Each point is reached from the start by the listed moves, each made 0, 1 or 2 times, or once backwards (-1), plus a little noise. Is the number of moves made odd or even? Then give how often each move was made.

Moves:
(1): [0.29 0.12 0.37]
(2): [-0.32  0.15  0.41]
(3): [-0.10 -0.40  0.01]
Start: [-0.12  0.05  0.24]
Points:
[ 0.29 -0.79  0.23] -> even (1, -1, 2)
[0.57 0.63 0.98] -> odd (2, 0, -1)
[ 0.16 -0.44 -0.17] -> even (0, -1, 1)
[-0.61 -0.88 -0.12] -> odd (-1, 0, 2)

Moves:
(1): [ 0.64  0.01  0.31 -0.46  0.17  0.06 -0.48  0.49 -0.14 -0.10 -0.24 -0.28]
(2): [-0.40  0.17  0.02 -0.07 -0.02 -0.03 -0.17 -0.13  0.08 -0.22  0.04  0.15]
(3): [-0.32 -0.04 -0.46 -0.25  0.18  0.28 -0.19 -0.11 -0.23 -0.05 -0.41  0.05]
(4): [ 0.46 -0.15  0.34  0.27 -0.12  0.16  0.17 -0.22  0.15  0.14 -0.39  0.37]
(5): [ 0.02 -0.26  0.01  0.11 -0.02 -0.02 -0.15  0.33  0.03  0.05  0.01  0.14]
(6): [ 0.02  0.08  0.04  0.53  0.18 -0.13  0.02 -0.20  0.16  0.05 -0.03 -0.18]
(7): [-0.10  0.25 -0.15 -0.09 -0.13  0.02 -0.04  0.13  0.14  0.05 -0.24  0.04]
(8): [ 0.22 -0.04  0.09 -0.34  0.06 -0.01 -0.31  0.02  0.12  0.41 -0.09 -0.07]
(9): [-0.19  0.13  0.18 -0.05  0.31 -0.16  0.31  0.31  0.24 -0.03 -0.01  0.03]
(10): [-0.37 -0.21 -0.09  0.06 -0.09  0.01  0.02 -0.33 -0.17 -0.01 -0.06 -0.20]
(11): [-0.03 -0.05 -0.16  0.05  0.05 -0.21  0.02  0.01 -0.08 -0.05 -0.12  0.07]
Start: [-0.15  0.04  0.02 -0.47  0.19  0.07  0.03  0.02 -0.30 -0.19  0.03  0.17]
Points:
[ 1.60 -1.06  0.51 -0.56  0.13  0.74 -1.05  0.06 -0.12  0.95 -1.00  1.21] -> even (0, 0, 1, 2, 2, 0, -1, 2, -1, -1, 0)
[-1.38  0.13 -0.51 -0.44  1.38 -0.05 -0.83  1.09 -0.33 -0.93 -1.91 -0.33] -> odd (2, 1, 2, 0, 2, 2, 2, -1, 2, 2, 1)
[ 0.03 -0.71  0.29 -0.74  0.40  0.39  0.04  0.50  0.40  1.23 -1.95  0.66] -> even (0, -1, 1, 2, 2, 0, 2, 2, 2, 2, 0)
[-0.47 -0.54 -0.64 -0.24  0.19  0.41  0.63  0.26 -0.69 -0.37  0.26  0.89] -> even (-1, -1, 1, 0, 1, -1, -1, -1, 0, -1, 0)
